Rows are points. The ring and each string are closed loops that go straight from each point to the next, and from the last back to the first. Before rounding, they use only three directions, however many columns there are. How many times does the string pass through the ring? Passing back the other way cancels.

Ring (8 x 4):
[[ 40.4  14.7  19.0  -4.6]
 [ 35.9  27.8   6.5   7.1]
 [ 21.3  25.4 -10.1  14.5]
 [  7.9   9.9 -23.6  13.0]
 [  6.8 -14.0 -23.7  -1.0]
 [ 11.6 -25.2 -13.7 -11.4]
 [ 18.7 -26.9   3.2 -17.9]
 [ 32.2  -7.1  19.5 -14.2]]
String:
[[ 27.0   1.0  -6.5  -3.4]
 [ -9.3 -17.3 -24.7   4.5]
 [ -6.8 -27.7 -29.2  -2.5]
 [ 12.2 -28.9 -24.4 -12.5]
 [ 26.2 -14.8 -11.8 -12.0]
 [ 19.0  -9.5  -7.4  -6.0]
 [ -3.8 -30.0 -17.5  -6.7]
 [ -1.9 -36.3 -25.0 -10.5]
 [ 16.6 -23.4 -24.3 -11.2]
 [ 23.8  -9.1 -17.9  -6.6]
 [ 26.2   0.0  -7.0  -3.7]
 [-13.6  -9.0 -26.5  11.8]
 [-14.6   0.4 -36.7  19.3]
 [ -1.5  13.2 -36.1  20.9]
 [ 26.2  15.5 -18.3   7.3]
 [ 31.9  10.4  -8.7   0.3]
 [ 17.7   8.0 -11.4   5.8]
 [ -8.9   5.0 -19.6  17.3]
 [ -9.9  12.9 -34.4  24.4]
 [ 23.9  13.1 -27.5   8.1]
 [ 29.8   4.2 -11.3  -2.1]]
Times through: 4

Ring:
[[  4.3  -1.0  22.0   0.2  -8.9  19.3  -5.6  16.3]
 [  8.2 -12.8   1.0   1.5 -22.8   5.8 -36.9 -17.4]
 [  0.7 -12.2 -21.3   3.3 -24.3  -5.5 -36.8 -18.6]
 [-16.4  -0.1 -30.6   7.5 -13.7  -5.2 -11.7   7.2]
 [-15.9   7.8 -16.9   3.6  -3.6   1.7  14.2  34.8]
 [  0.4   3.6  13.7  -1.6  -4.3  14.5   9.7  31.7]]
String, 19 rows:
[[ 22.1 -18.3   0.4  -6.9 -26.4  -1.5 -38.0 -18.9]
 [ 20.9 -22.9   0.6  -2.1 -32.3   0.8 -57.5 -39.0]
 [ -1.4 -12.1  -4.5   8.5 -24.3   7.5 -45.8 -26.8]
 [-10.0  -3.5  -8.0   8.9 -15.8   7.7 -23.9  -4.3]
 [ -2.1  -5.6 -13.0   2.4 -16.7   0.1 -18.9   0.5]
 [ -1.4  -6.5 -18.3   1.4 -17.7  -3.9 -19.2  -0.1]
 [-10.0  -0.4 -12.1   5.7 -12.2   3.9 -10.7   9.2]
 [  1.3  -5.6 -15.2  -1.1 -16.0  -3.6 -13.2   6.2]
 [-11.0   0.0 -37.9   1.0 -12.4 -13.7  -0.8  18.0]
 [-27.9  12.9 -33.0   7.2  -0.5  -3.9  22.5  42.6]
 [-27.2  15.4 -14.1   8.5   3.2   8.3  26.0  47.3]
 [-25.6  15.5   0.1   9.9   3.9  17.2  23.1  45.1]
 [ -5.4   0.4  -3.9   2.6  -9.9   6.7  -4.1  16.4]
 [  3.5  -1.2  -1.2  -3.7  -9.8   3.6   1.3  22.1]
 [ -3.7   1.1   3.4   2.0  -8.5  10.5  -1.6  19.4]
 [ -6.4   4.1  15.4   4.4  -5.2  19.6   1.6  23.4]
 [ -5.5   7.2  45.5   7.4  -0.6  39.3   3.0  26.7]
 [ 11.7  -6.0  33.2  -0.3 -13.1  24.1 -18.3   3.7]
 [ 19.8 -14.5   9.2  -5.9 -22.1   5.0 -30.2 -10.2]]
Times through: 1
String (27 x 8):
[[ -7.5 -10.0 -16.7  10.0 -23.4   2.1 -42.1 -23.6]
 [ -6.5 -11.1 -27.2   7.8 -24.8  -5.6 -40.8 -23.0]
 [-15.7  -4.1 -25.9  10.9 -18.2  -1.1 -27.6  -9.0]
 [-16.7  -6.4 -46.2   9.5 -21.8 -14.1 -30.4 -13.1]
 [ -8.6  -6.3 -40.7   3.2 -19.7 -15.2 -20.4  -2.5]
 [ -3.3  -4.5 -22.6   0.7 -15.9  -6.2 -12.9   6.2]
 [-21.7   5.9 -15.9  10.5  -7.2   6.5  -1.7  18.5]
 [-39.9  15.1 -26.1  17.8  -0.4   7.7  11.0  31.3]
 [-40.4  16.1 -24.0  17.8   0.8   9.1  13.6  34.1]
 [-28.9   9.5 -37.1  10.0  -4.9  -5.0   9.6  29.0]
 [  0.1  -5.7 -31.9  -3.4 -16.7 -14.5  -9.0   9.7]
 [ -5.9  -2.3 -22.4   1.4 -13.8  -5.2  -8.3  11.0]
 [-21.6   6.0 -11.7  11.2  -6.9   9.3  -2.7  17.7]
 [-33.2   7.7 -31.0  16.6  -8.0   2.5  -5.8  13.5]
 [-23.7   1.1 -32.4  12.8 -13.9  -2.4 -16.9   1.8]
 [-12.3  -9.8 -46.0   8.3 -24.9 -15.5 -37.3 -20.3]
 [  5.8 -13.8 -28.1  -1.4 -25.3 -12.9 -33.4 -15.5]
 [ -1.4  -6.2 -12.0   2.4 -17.3   0.5 -20.6  -1.1]
 [-12.5  -2.3  -5.2  10.8 -14.9  10.8 -24.1  -4.2]
 [ -6.6  -8.4  -3.8  10.5 -21.0  10.1 -39.4 -20.1]
 [ -0.2 -12.1  -0.3   8.3 -23.9   9.8 -45.7 -26.5]
 [ 14.1 -20.2  -1.9   1.5 -30.6   2.4 -56.0 -37.4]
 [ 14.8 -19.7  -0.9   0.6 -29.8   2.5 -53.4 -34.7]
 [ 14.9 -19.6  -2.3   0.2 -29.7   1.4 -52.3 -33.7]
 [ 24.5 -23.3 -14.1  -8.1 -32.2 -11.6 -48.1 -30.2]
 [  9.0 -11.1 -11.6  -3.0 -20.9  -4.1 -24.8  -5.7]
 [ -6.3  -4.4  -5.8   6.8 -16.1   7.4 -23.2  -3.5]]
Times through: 4

Ring, 10 rows:
[[ 18.9  -8.6 -28.5   9.2   7.3  18.4  -4.8 -21.6  -1.7  31.6  -6.2]
 [ 13.1   5.5 -22.8   5.8   9.3  14.0   8.3 -27.4  -8.6  28.8 -13.9]
 [  6.5  18.4 -11.9   2.7  12.1   6.1  16.5 -24.9 -14.8  17.5 -18.3]
 [ -0.1  27.3   1.9   0.3  14.4  -3.8  19.3 -15.1 -18.4   0.2 -18.4]
 [ -4.8  27.8  13.2  -0.6  13.6 -11.7  17.6  -1.6 -16.6 -16.1 -13.7]
 [ -8.4  19.3  22.5  -0.3   8.6 -18.1  11.9  16.4  -8.1 -32.2  -3.3]
 [ -5.7  -1.7  21.0   3.0   0.5 -16.6  -0.8  31.5   6.6 -36.7  11.1]
 [  0.7 -12.4  11.1   5.9  -0.8  -9.4  -9.1  28.9  10.9 -26.4  14.4]
 [  9.5 -18.9  -3.6   8.8   1.0   1.2 -15.8  17.4  10.6  -8.0  12.5]
 [ 18.0 -19.1 -20.4  10.7   4.6  13.1 -16.6  -2.2   5.9  15.7   5.1]]
String (24 x 11):
[[ 39.2 -16.2 -52.3  15.8  20.9  35.9 -30.2 -38.6 -10.9  59.5 -11.4]
 [ 38.0  -8.0 -53.4  14.3  23.0  36.5 -22.8 -47.1 -16.1  64.1 -17.8]
 [ 19.4  -9.4 -33.7   9.0   4.9  22.0   0.1 -28.4  -0.4  39.7  -8.0]
 [  5.2  -6.0 -12.8   4.9  -3.5   6.9  12.0  -8.9   6.6  12.8  -1.2]
 [ 10.3   6.5 -12.4   5.5  11.1   6.8   2.7 -14.3  -8.9  13.2  -9.8]
 [ 14.7  17.2 -21.4   5.2  18.7  13.0   6.6 -32.9 -20.0  28.9 -21.6]
 [  9.5  27.1 -18.1   2.3  18.0  10.3  19.7 -38.8 -23.5  28.7 -27.4]
 [ -3.7  19.9  -0.1  -0.4   4.0  -2.6  28.5 -14.9  -8.3   3.1 -14.1]
 [ -4.9   7.1   6.2   1.1  -1.4  -6.8  19.0   3.4   2.0 -10.4  -2.0]
 [  4.5  13.7  -0.9   3.4  12.4  -1.4   6.1  -6.3 -11.4  -1.0  -9.9]
 [  0.7  41.6   8.9  -0.5  27.0  -8.6  13.7 -14.9 -32.5  -7.7 -25.5]
 [-12.7  32.9  26.4  -3.2  11.5 -21.2  23.4   9.2 -15.7 -32.8 -11.5]
 [-13.2   9.3  23.2  -0.9  -3.7 -18.8  19.9  21.9   4.8 -33.9   4.1]
 [-17.8  18.5  37.2  -2.6   2.0 -28.6  17.4  33.0  -1.3 -52.4   3.8]
 [-14.3  18.4  39.4  -1.1   8.3 -29.8   5.6  38.4  -5.3 -57.4   4.9]
 [-12.9  -3.8  26.1   0.9  -8.6 -20.5  10.5  36.2  14.4 -42.5  14.8]
 [  0.1   0.0   9.3   4.1   3.9  -8.4  -0.6  16.5   1.9 -19.7   4.6]
 [  7.0  -0.4   5.8   6.5  12.1  -5.5 -14.1  15.8  -4.0 -17.0   3.4]
 [  6.1 -18.4   9.9   8.5   3.3  -8.1 -23.7  34.9  10.6 -28.4  18.2]
 [ -2.4 -25.7   9.7   6.1 -13.4  -8.5  -4.1  34.7  25.3 -26.4  23.2]
 [  0.5 -15.3   2.8   5.4  -7.3  -3.8   1.0  18.4  15.5 -13.4  12.7]
 [ 12.0  -3.3  -9.5   7.5  10.0   5.1  -9.0  -1.5  -3.3   5.0  -1.4]
 [ 27.8 -18.4 -30.3  13.5  14.4  20.4 -29.3 -11.3  -2.4  27.8   0.2]
 [ 25.3 -24.5 -33.0  13.0   6.0  22.1 -21.6 -12.4   5.7  31.8   3.2]]
Times through: 4
